Each row is a point. Each copy is the shape, with its points in the same order, turned, moved and blurred by noise. Is it also mirrored, or only turned?

Shape (5 x 2)
|  37 |   4 |
|  49 |  10 |
|  38 | -30 |
| -27 | -36 |
| -57 |  54 |
Copy 1 (5 x 2)
|   5 | -31 |
|  -7 | -46 |
|  37 | -36 |
|  46 |  33 |
| -48 |  64 |
Copy 1 is: mirrored
Copy 2 (5 x 2)
|  41 |  13 |
|  54 |  21 |
|  45 | -20 |
| -17 | -29 |
| -56 |  56 |
Copy 2 is: only turned
Copy 3 (5 x 2)
|  63 |  -2 |
|  74 |   1 |
|  51 | -37 |
| -11 | -29 |
| -22 |  71 |
Copy 3 is: only turned

Shape (6 x 3)
|  46 |  58 | -54 |
| -81 | -44 |  45 |
| -13 |  19 |  36 |
|  47 |  -4 |   1 |
|  -3 |  12 | -14 |
|  29 |  -5 |  15 |
Copy 1 (6 x 3)
|  -8 |  -3 | -92 |
| -20 |  16 |  95 |
|  19 |  27 |  16 |
|  29 | -42 | -26 |
| -18 |   1 | -14 |
|  23 | -24 |  -9 |
Copy 1 is: only turned
Copy 2 (6 x 3)
| -14 |  36 | -92 |
| -40 | -20 |  85 |
|  -2 |  32 |  18 |
|  25 |  -4 | -30 |
| -21 |   6 | -21 |
|  21 |  -4 |  -9 |
Copy 2 is: only turned
Copy 3 (6 x 3)
|  92 |   4 | -22 |
| -89 |  21 |  -6 |
|  -9 |  -7 |  28 |
|  42 |  58 |  28 |
|  22 |  18 | -10 |
|  31 |  43 |  25 |
Copy 3 is: mirrored

Shape (9 x 3)
| -27 |  -5 |  -9 |
|  66 |  27 |   6 |
| -37 |  -4 | -26 |
| -80 |  31 |  13 |
|  28 |  63 | -19 |
| -27 | -60 |  27 |
| -53 | -27 | -20 |
|  31 | -12 |  54 |
|  38 | -87 |  27 |
Copy 1 (9 x 3)
| -15 |   7 |  -2 |
|  86 |   4 | -20 |
| -26 | -10 | -16 |
| -51 |  51 |  -1 |
|  48 |  31 | -66 |
| -19 | -16 |  56 |
| -54 |  -9 |  15 |
|  51 |  21 |  52 |
|  42 | -57 |  73 |
Copy 1 is: only turned
Copy 2 (9 x 3)
| -16 |  11 |  -6 |
|  44 | -37 |  55 |
| -15 |  35 | -16 |
| -66 |  37 |  15 |
|  27 |  18 |  69 |
| -35 | -41 | -41 |
| -23 |  31 | -33 |
|  -6 | -66 |  24 |
|  10 | -89 | -47 |
Copy 2 is: only turned
Copy 3 (9 x 3)
|   1 | -17 | -21 |
|  36 |  42 |  40 |
|   3 | -21 | -43 |
| -63 | -17 | -30 |
|   4 |  60 |   4 |
|  18 | -78 |   5 |
|  -4 | -40 | -54 |
|  20 | -13 |  54 |
|  82 | -66 |  41 |
Copy 3 is: only turned

Shape (7 x 4)
|  -2 |  -1 | -10 |  26 |
| -53 |  25 |  57 |  29 |
| -27 |   6 |  17 |  -2 |
|   8 | -20 |  10 | -11 |
| -73 |   9 |   5 |   6 |
|  38 | -14 | -47 |  -7 |
|  71 |  43 |   4 | -28 |
Copy 1 (7 x 4)
| -25 |  35 |  11 |  -4 |
| -76 | -34 |  24 | -21 |
| -37 |   2 |  -7 | -27 |
|   6 |   7 |  -7 | -10 |
| -80 |  14 | -21 | -25 |
|  31 |  62 |  -5 |  -9 |
|  59 |  21 |  39 | -65 |
Copy 1 is: only turned
Copy 2 (7 x 4)
|  10 |   7 | -16 |  11 |
| -34 |  -7 |  60 |  28 |
| -12 |  14 |  22 |  -7 |
|  13 |  -2 |   0 | -33 |
| -54 |  31 |  20 |  10 |
|  46 |  24 | -49 | -25 |
|  95 |  25 |  20 | -23 |
Copy 2 is: only turned
Copy 3 (7 x 4)
|   4 |  -8 | -26 | -12 |
| -29 | -18 |  55 | -21 |
| -14 |  18 |  12 | -11 |
|   5 |  19 |  -8 |  25 |
| -37 |  33 |  20 | -44 |
|  37 |  29 | -61 |  11 |
|  95 |  14 |   2 |  25 |
Copy 3 is: mirrored

Shape (9 x 4)
|   3 |  51 |  54 |   9 |
| -10 | -43 | -22 | -41 |
|  57 |  42 | -51 | -48 |
| -29 |  29 | -13 |  41 |
|  61 |   5 |  57 | -40 |
| -23 |  11 | -14 |  58 |
|   7 |  -6 |  50 |  23 |
|  -5 |  18 | -47 | -15 |
|   2 | -76 |  15 | -37 |
Copy 1 (9 x 4)
|  -6 |  79 |  26 |  26 |
|  34 | -32 | -11 |  -7 |
|  21 |  34 | -95 |  33 |
| -53 |  11 |  10 |  20 |
|  70 |  66 |  -6 |  42 |
| -47 | -20 |  26 |  47 |
|  11 |  27 |  51 |  43 |
| -17 |  -9 | -44 |   3 |
|  76 | -34 |  18 |   0 |
Copy 1 is: only turned
Copy 2 (9 x 4)
| -14 |  57 |  42 |  26 |
|   0 | -53 | -17 |   3 |
|  79 |   7 |   4 | -38 |
| -26 |  49 | -41 |  12 |
|  33 |  -2 |  77 |  35 |
| -21 |  47 | -48 |  34 |
| -21 |  17 |  16 |  64 |
|  12 |   9 | -31 | -23 |
|  -4 | -74 |   8 |  40 |
Copy 2 is: only turned

Shape (9 x 6)
| -15 | -78 |  21 |  35 |  15 | -15 |
| -12 | -45 | -48 |  19 |  -9 | -45 |
|  21 |  95 |  45 | -29 |  -6 |  -7 |
|  -1 | -54 | -25 | -53 |  12 |  64 |
|   7 |  -6 |  -4 |  -1 | -56 |   2 |
|  87 |  36 | -37 | -12 |   7 |  47 |
|  17 |  -6 |  39 | -13 |   2 | -31 |
| -53 |   9 |  -5 |  22 | -37 |   9 |
|  22 |  -2 |  19 | -24 |  43 |   6 |
Copy 1 (9 x 6)
|  88 |  -5 | -19 |   8 |   2 | -29 |
|  18 | -24 | -74 |  -9 |  10 | -15 |
| -82 |  64 |  41 |  54 |  24 |  -7 |
|  23 | -16 |  39 | -70 |  50 |   3 |
| -26 | -29 |   5 |   0 | -23 | -12 |
| -45 |  66 |  12 | -53 | -14 |  41 |
|   2 |  41 |   5 |  16 |   5 | -53 |
|  -9 | -42 |   6 |  48 |  15 |  16 |
|  13 |  56 |   9 |  -4 |  38 | -11 |
Copy 1 is: only turned
Copy 2 (9 x 6)
|  43 | -39 | -46 | -31 | -80 |   6 |
|  32 |   7 | -58 | -14 | -25 | -38 |
|  12 |  56 |  68 | -41 |  10 |  76 |
| -50 | -36 | -70 | -21 | -18 |  62 |
|  15 | -14 |  -1 |  16 |   1 |  14 |
| -55 |  68 | -13 |  28 | -32 |  67 |
|  51 |  14 | -10 | -36 | -27 |  52 |
|  -2 | -34 |  25 | -29 |  -7 | -18 |
|   2 |  25 | -24 | -51 | -46 |  67 |
Copy 2 is: mirrored

Shape (14 x 8)
| -17 |  30 |  -1 |  -4 |  27 | -29 |  27 |   9 |
|  10 |  25 | -24 | -29 |  -8 | -13 | -17 |  16 |
|   6 | -12 | -23 | -25 |  20 | -10 |  20 |  42 |
|  -2 | -31 |  -4 | -27 |   5 | -29 |  19 |  13 |
|  26 |   7 |   1 |  -6 |  17 | -10 |  41 |  30 |
| -34 | -34 |  37 |  24 |  17 |  22 | -42 | -76 |
|  39 |  10 |  -2 |   7 |  -6 | -41 |  13 |  31 |
|   7 |  -5 |  21 |  11 |  42 |  35 | -26 | -44 |
|   4 |  32 |   1 | -27 |  10 |  -5 |  15 |  25 |
| -15 |  -6 |   0 |  28 |  46 |  -9 | -32 |   8 |
| -37 | -46 |  37 |  44 |  -9 |  49 | -35 | -38 |
|  -8 | -43 |  59 |   7 |  33 |   9 | -48 | -42 |
|  20 |  -3 | -41 |  -2 |  13 | -15 |  18 |  -8 |
|  16 |  14 | -18 | -19 |  29 |   1 |   6 |  31 |
Copy 1 (14 x 8)
|  18 |  21 | -25 |  14 |  45 | -19 | -35 |  -5 |
|  14 | -30 |   2 |   2 |  24 | -10 |   6 | -26 |
|  15 | -19 | -22 | -42 |  24 |  -9 | -11 |  18 |
|   1 |  -4 |   2 | -25 |  19 | -31 | -11 |  30 |
|  34 |  23 | -14 | -27 |  39 |   7 |  -2 |  10 |
| -72 |   7 |  56 |  41 | -13 |  17 | -72 |  12 |
|  37 |  11 | -24 |  -3 |  -2 |  -5 |  23 |   9 |
|  -6 |   2 |  48 |  11 |   5 |  32 | -64 |   5 |
|  24 |  -8 | -16 |   1 |  51 |  -2 | -11 |  -2 |
|   8 | -14 | -18 |  20 | -15 |   6 | -66 |  22 |
| -95 |   2 |  20 |  23 | -14 |  47 | -54 |  24 |
| -39 |  -8 |  55 |  40 |  -2 |  17 | -58 |  47 |
|  18 |  12 |  -7 | -29 |  -8 | -13 | -26 | -25 |
|  38 | -16 | -10 | -21 |  28 |   8 | -23 |  -1 |
Copy 1 is: mirrored
Copy 2 (14 x 8)
| -38 |  30 | -22 |   3 |  11 |  -4 |  25 |  -1 |
|   4 |  17 | -24 | -27 |  16 |  -8 |   5 |  40 |
|  -3 | -13 | -16 |  17 |  35 |   1 |  35 |  14 |
| -10 | -17 |  15 |  -6 |  30 |  -5 |  41 |   0 |
| -22 |  -2 | -14 |  19 |   1 |  28 |  35 |  21 |
|  12 |   9 |  31 | -18 |  13 | -24 | -45 | -94 |
| -27 | -17 | -26 | -29 |  19 |  28 |  11 |  29 |
|  32 |  22 |   2 |  12 |  11 |  14 | -39 | -48 |
| -13 |  10 | -20 |   4 |  15 | -11 |  15 |  39 |
|  -5 |   8 | -30 |  -3 |  51 |  -2 | -27 | -28 |
|  12 | -35 |   5 |  -4 |   3 | -26 | -69 | -78 |
|  17 |   3 |  51 |  -2 |  31 |   0 | -48 | -54 |
|   7 |   1 | -28 | -18 |  22 |   9 |  49 | -11 |
|   5 |  12 | -23 |   8 |  30 |  -2 |  16 |  26 |
Copy 2 is: mirrored

Shape (12 x 8)
|  17 |  30 | -37 |  24 | -30 |  -1 | -46 |  35 |
|   9 | -75 | -66 |  44 |  24 |  -5 |  58 |   0 |
|  73 |  41 | -13 | -65 | -28 |  36 | -26 |  36 |
|  30 | -20 | -47 | -39 | -57 |  37 | -45 |   5 |
| -13 | -27 |  38 |   2 |  25 |  21 |  17 | -29 |
|  24 | -25 |  75 |   1 |  22 |   1 |  -4 | -50 |
|  12 | -95 | -51 |  26 | -32 | -29 |  74 |  13 |
| -18 |   1 |  21 | -19 |  26 | -27 | -28 | -18 |
| -33 |   2 |  21 |  23 |  40 |   2 |  22 | -70 |
| -22 |  -3 |  40 | -30 |  64 | -13 |   0 | -30 |
|  14 | -51 | -80 |  36 | -15 | -51 |  66 | -31 |
| -33 |   3 |  62 | -15 |   1 |  14 |  25 | -28 |
Copy 1 (12 x 8)
|  34 |  60 | -20 |  49 | -19 |  -7 | -37 |  -5 |
|  25 | -61 |  34 |  89 |  17 |  26 |  38 | -12 |
|  87 |  63 | -10 | -13 | -19 | -46 |  -9 |  66 |
|  62 |  55 |   8 |   2 | -22 |  43 |  -9 |  44 |
| -14 |  -8 |  41 | -15 |  47 | -13 |  12 |   0 |
|  -5 | -26 |  45 | -58 |  32 | -30 | -27 |  -8 |
|   6 | -73 |  43 |  81 | -44 |  33 |  33 |  17 |
|  -4 |  10 | -17 | -33 |  13 | -14 |  10 | -29 |
| -17 |   1 |  53 | -17 |  48 | -17 |  28 | -58 |
| -12 | -13 |  -3 | -49 |  54 | -33 |  30 | -26 |
|  36 | -52 |  46 |  75 | -41 |  24 |  43 | -47 |
| -43 |  17 |  46 | -39 |  22 | -35 |  25 |   3 |
Copy 1 is: only turned
Copy 2 (12 x 8)
|  26 |  51 |  23 |  11 | -52 |  -9 | -29 |   4 |
| -10 | -36 | -31 |  32 | -58 |  69 |  55 |  26 |
|  72 |  43 |  -2 | -87 | -18 | -27 | -28 |  35 |
|  -1 |  23 |  -8 | -65 | -73 |  -9 | -44 |  32 |
|  -8 | -62 |   8 | -18 |  18 |   8 |   2 | -16 |
|  29 | -92 |  21 | -29 |   2 | -19 |  -5 | -38 |
| -20 | -30 |   3 | -12 | -90 |  80 |  79 |  17 |
|  -5 | -31 |  26 |  -3 |  -1 | -57 |   9 |  -5 |
| -22 | -58 | -24 |  14 |  20 | -14 |  15 | -52 |
|  -1 | -64 |   7 |  -6 |  38 | -47 |  20 |   0 |
| -13 | -19 | -39 |  19 | -91 |  36 |  89 | -10 |
| -14 | -43 |  28 | -42 |  35 |  -4 |  10 | -45 |
Copy 2 is: only turned

Shape (15 x 9)
|  -5 |  51 | -29 |   1 |  34 | -33 |  -3 | -46 |   4 |
|   0 | -41 | -42 |  -5 | -26 |  37 |  -9 | -21 |  21 |
| -13 | -34 | -36 | -10 |  18 |  22 | -37 | -67 | -21 |
| -22 | -21 |  21 | -35 | -19 |   3 |  22 | -11 |  22 |
|  52 | -13 |  31 | -38 | -34 |  26 | -46 |  21 |  16 |
|  18 |  -4 |  23 |  12 | -28 |  13 |  15 |  10 |  55 |
| -18 |  24 |  20 |  31 |  -6 |  46 | -17 |  16 |  -7 |
|  27 |  48 | -48 | -15 | -29 |  57 | -11 | -45 | -26 |
|  51 |  35 |   7 |  31 |  46 |  57 | -14 |   6 |  -2 |
|   5 |  -3 | -51 | -21 | -17 |  -7 |  27 |  -4 |   6 |
|  -7 |  11 | -34 |  23 |  36 |  22 |  21 | -43 |  10 |
|  27 | -27 | -12 | -27 | -14 |  34 | -21 | -60 |  36 |
| -18 | -23 |  20 | -13 | -41 |  11 | -36 | -45 | -23 |
| -14 | -44 | -35 |  38 |  13 | -32 |   2 | -30 | -16 |
| -22 |   7 |  39 | -34 | -36 | -20 | -32 |  23 |  49 |
Copy 1 (15 x 9)
|  33 | -60 |  31 |  22 | -36 |  11 |  25 |   0 | -20 |
|  26 |  36 | -15 | -37 | -39 | -10 |  38 | -26 |  22 |
|  65 |  16 |  12 | -38 | -55 | -34 |  22 |  11 | -25 |
| -28 |  16 |  16 |  -6 |  -7 | -37 |  11 | -20 |  14 |
| -45 |   5 | -33 | -34 | -57 | -19 |  -7 |  39 |  57 |
| -44 |  13 | -29 |  21 | -31 |  -2 |  30 | -19 |  30 |
| -14 |  11 | -45 |   4 | -33 |  18 | -31 |  -5 | -22 |
|  73 | -39 | -50 | -27 |  -6 |   4 |  -6 |  10 |  19 |
| -12 | -36 | -75 |  -9 | -52 |  28 |  22 |  31 | -34 |
|  11 |  -3 |  16 | -25 |   6 |  17 |  41 | -20 |  21 |
|  34 | -18 | -14 |   6 | -25 |   5 |  48 | -19 | -43 |
|  27 |   1 | -21 | -16 | -55 | -53 |  39 |   1 |  34 |
|  27 |  38 |   7 |   3 | -35 | -40 | -26 |  23 |  14 |
|  34 |  42 |  40 |   6 | -32 |  20 |  50 |   8 | -27 |
| -58 |   1 |  23 |  13 | -49 | -17 | -32 | -19 |  44 |
Copy 1 is: mirrored
Copy 2 (15 x 9)
|  32 |   6 | -30 |  46 |  -4 |  19 |  27 |  66 | -16 |
| -14 | -32 | -24 | -41 |  35 |  13 |  33 |  -1 |  16 |
|  39 | -36 |  13 | -30 |  28 |  -2 |  41 |  26 | -31 |
|   4 | -17 | -31 |  -7 |  21 |  -6 | -40 |  -4 |   9 |
|  -6 |   3 | -46 |  -9 |  21 |  27 |   2 | -82 | -39 |
| -30 |  -7 | -39 |  -7 | -11 |  47 | -22 | -22 |  25 |
|  33 |  49 |  -7 | -26 |  -6 |  35 |   8 | -15 |  25 |
|   6 |  41 | -40 | -49 |  35 |  37 |  46 |  35 | -48 |
|  17 |  43 |  15 |   3 |  10 |  95 |  23 | -10 | -15 |
| -33 |   4 | -25 |   5 |  44 |  -5 |  16 |  31 |   5 |
|  14 |  -4 |  12 |  -2 |  15 |  45 |  19 |  56 |  11 |
|   2 | -51 | -37 | -36 |  25 |  36 |  11 |   6 | -35 |
|  30 | -11 | -21 | -45 |  -7 | -23 |   2 | -15 | -33 |
| -10 | -26 |  31 |   7 | -11 | -21 |  40 |  35 |  10 |
|  18 |  -3 | -76 |  21 |  -4 | -11 | -24 | -48 |  21 |
Copy 2 is: only turned

Shape (15 x 9)
| -28 | -11 | -59 | -14 |   9 |  26 |   3 |  20 | -10 |
| -25 | -53 | -67 |   3 | -38 |   4 |  -7 | -23 |  19 |
| -16 | -56 | -66 | -37 |  34 |   6 |  14 | -12 |  24 |
| -16 | -64 | -27 |  18 |   3 |  -3 |   6 | -18 | -45 |
|  32 |  -2 |  80 |  76 | -21 |  67 | -42 |   8 |  15 |
| -52 |   6 |  28 |  24 |  56 |   5 | -27 | -28 |  -2 |
|   5 |   0 |  15 |  48 |  53 | -31 | -43 | -26 |  13 |
| -11 |  20 |  56 |  31 |   8 | -20 |  -5 |  35 |  20 |
| -24 | -22 | -44 | -10 |   2 | -33 |   8 | -36 |  17 |
| -12 |  33 |  38 |  80 | -13 |   6 |  16 |  38 |  16 |
| -38 | -69 | -30 | -58 |  10 | -45 |  28 |   5 |   3 |
| -16 |   6 |  74 |  88 |   2 |  36 |  50 |   6 |  43 |
|   7 |  42 |  30 |  73 |  -6 |   8 |  64 |  40 | -10 |
|  19 | -22 | -24 | -45 |  -7 |   5 |  35 | -43 |   2 |
| -40 | -27 | -27 | -36 | -35 |  10 |   0 | -47 | -11 |
Copy 1 (15 x 9)
|  43 |  34 |   3 | -11 | -18 | -25 | -43 | -13 | -15 |
|   2 |  21 |  12 |  45 |  -7 | -20 | -86 | -43 | -18 |
|  35 |  33 | -42 |  39 | -32 | -55 | -57 | -31 | -22 |
|  18 |  52 |  -1 |  57 | -11 |  19 | -61 |  24 | -30 |
|  24 | -55 |  12 |  27 |  72 |  94 |  18 |   1 |   7 |
|   1 |  57 | -20 |  22 |  53 |  -4 |  22 |  19 |   8 |
| -41 |  26 | -56 |  18 |  41 |  26 |  -2 |  18 |  16 |
|  15 |  21 | -12 |   7 |  22 |  51 |  13 |  -7 |  68 |
| -21 |  47 | -10 |  45 | -22 | -30 | -43 | -22 |   8 |
|  15 |  26 |  11 |  -8 |  13 |  89 |  19 | -36 |  35 |
|  42 |  64 | -25 |  71 | -46 | -43 | -62 |  -9 |  33 |
|  27 |  19 |   3 |  44 |  31 |  95 |  57 | -56 |  12 |
|  23 |  32 |  15 |  -9 | -37 |  95 |  38 | -26 |  17 |
|   3 |   1 |   0 |  62 | -55 | -35 | -16 |  -8 |  -7 |
|   7 |  29 |  42 |  58 |  -8 | -44 | -43 |  -8 |  -5 |
Copy 1 is: mirrored
Copy 2 (15 x 9)
| -15 | -24 |  11 | -39 | -13 |  -6 |  31 |  57 |  19 |
| -40 | -20 |  22 | -22 | -68 | -35 |  -2 |  33 |  41 |
|   6 | -45 |  60 | -37 | -66 |  -6 |  26 |  44 |  14 |
| -27 |   7 |  40 | -19 | -21 | -37 | -11 |  22 | -31 |
|  31 |  49 | -10 |  19 |  52 |  21 | -33 | -59 |  70 |
| -11 | -31 |  30 |   5 |  21 |  22 |  34 | -44 | -27 |
|  18 |   3 |  16 |  -5 | -19 |  -7 |  47 | -69 | -18 |
|  25 |  23 |  -9 |  52 |  12 |  22 |  57 | -16 |   8 |
| -15 | -30 |  12 |  -4 | -76 | -10 |  28 |  14 |  -6 |
| -11 |  63 | -33 |  35 |  15 |  41 |  42 | -15 |  25 |
|   6 | -47 |  51 |  27 | -61 | -36 |  38 |  71 | -14 |
| -13 |  63 |  18 |  52 |   9 |  90 |   0 | -29 |  34 |
|  -2 |  78 | -38 |  17 |   5 |  70 |  30 |  23 |  -4 |
|  30 | -31 |  11 | -12 | -69 |   9 | -22 |  37 |  -9 |
| -26 | -64 |   7 |   4 | -41 | -20 | -27 |  33 |   5 |
Copy 2 is: mirrored
